Each row of a before or after table is a point. One or more steps were done to the points. Then noise was added and the rows were shuffled. The steps act on how far a point lies along the listed directions, d1 being the first. What was done? A step turns or swaps two directions, mirrors them in a line or flattens them onto one, adds a multiple of one to another, or multiplies one. Angles are multiples of 10 degrees, from the lower direction toward the higher: turns from -170 to 170, lines from 10 to 170 but not 90. Use the fewest steps. Two steps may share a direction if one is a turn and the other turns, adds or multiplies; they go together, in the order done. Otherwise the lowest direction goes first.
In the rows, 128 means zero.

Directions:
(1): [ 70 131]
(2): [131 186]
Before (10 x 2):
[[157 129]
 [ 77 135]
 [125  98]
 [ 65 157]
 [102 186]
 [103 171]
 [ 34  86]
 [144 139]
 [ 91 138]
 [197 136]]
After:
[[182 170]
 [137  97]
 [110 137]
 [ 59 118]
 [141 178]
 [160 146]
 [140 190]
 [175 150]
 [229 112]
 [100 122]]
Steps: mirror d1 and d2 in the line at 80 degrees

Directions:
(1): [136 101  81  61  78 122]
(2): [144 173  72 157 114 187]
(3): [ 87 168  87  96 185 100]
(4): [ 41 104 132 136 108 165]
(5): [115 199 172 102  82 121]
Before, 12 rows:
[[208 135 114 177 182 130]
 [ 14 156 125 108  99 168]
 [ 89 143 132  84  96 129]
 [ 78 141 114 119 105 120]
 [ 19 190 133  90  70 112]
 [166  86 125 109 121  72]
 [ 14 138 114 124 187 138]
 [160 197 142 211 214 105]
 [107  85 153 139 121 160]
 [183 137 126 121 128 107]
 [149 119 187 173 160 101]
 [138 121 140 106 123 115]]
After, 12 rows:
[[161 204 138 144 157 121]
 [176 143 112 125 144 103]
 [119  70 117 116 104 146]
 [ 79 129 194 131  49 171]
 [103  95 115 135  89 140]
 [154 110 128 110 138 111]
 [ 85 134 135 120 165 140]
 [165 146 188 168 179  84]
 [ 98  23 122 161  48 165]
 [170 129 125  88 143  43]
 [180 193 203 212 122 130]
 [ 50  66 130 145  72 201]]
Steps: turn d1 and d3 by -20 degrees; turn d3 and d5 by 140 degrees; add 0.7 times d2 to d4

Directions:
(1): [171 124 147 133 147 220 129 179 164]
(2): [158 134 181  54 105 129 141  70 168]
Before, 11 rows:
[[144 125 134 134 145 179 132 175 130]
 [152 112 144 134 137 168 135 140 141]
 [141 114 130 122 130 182 114 178 153]
 [159 119 165 101 131 184 120 139 157]
 [144 116 133 115 114 155 122 135 130]
 [ 70 131 104 123 100   7 137  68  71]
 [163 118 134 120 127 174 142 137 169]
 [158 129 150 107 121 155 139 111 140]
 [144 131 128 120 140 173 139 145 158]
 [155 133 139 120 139 182 119 160 160]
 [152 131 132 116 122 158 135 144 141]]
After, 11 rows:
[[138 132 158  78 114 110 142  97 134]
 [148 117 156 104 119 134 141  98 144]
 [148 132 140  98 116 135 136 121 145]
 [159 128 150 120 128 168 135 125 138]
 [139 138 146  88 122 139 145 101 164]
 [156 118 172  84 124 164 123 111 156]
 [150 138 159  78 113 132 124 104 159]
 [159 122 141  98 114 146 142 105 170]
 [ 88 121  59 229 151 124 118 206  69]
 [132 122 155  66 100 117 122 103 156]
 [143 113 139 107 112 142 125 124 130]]
Steps: swap d1 and d2
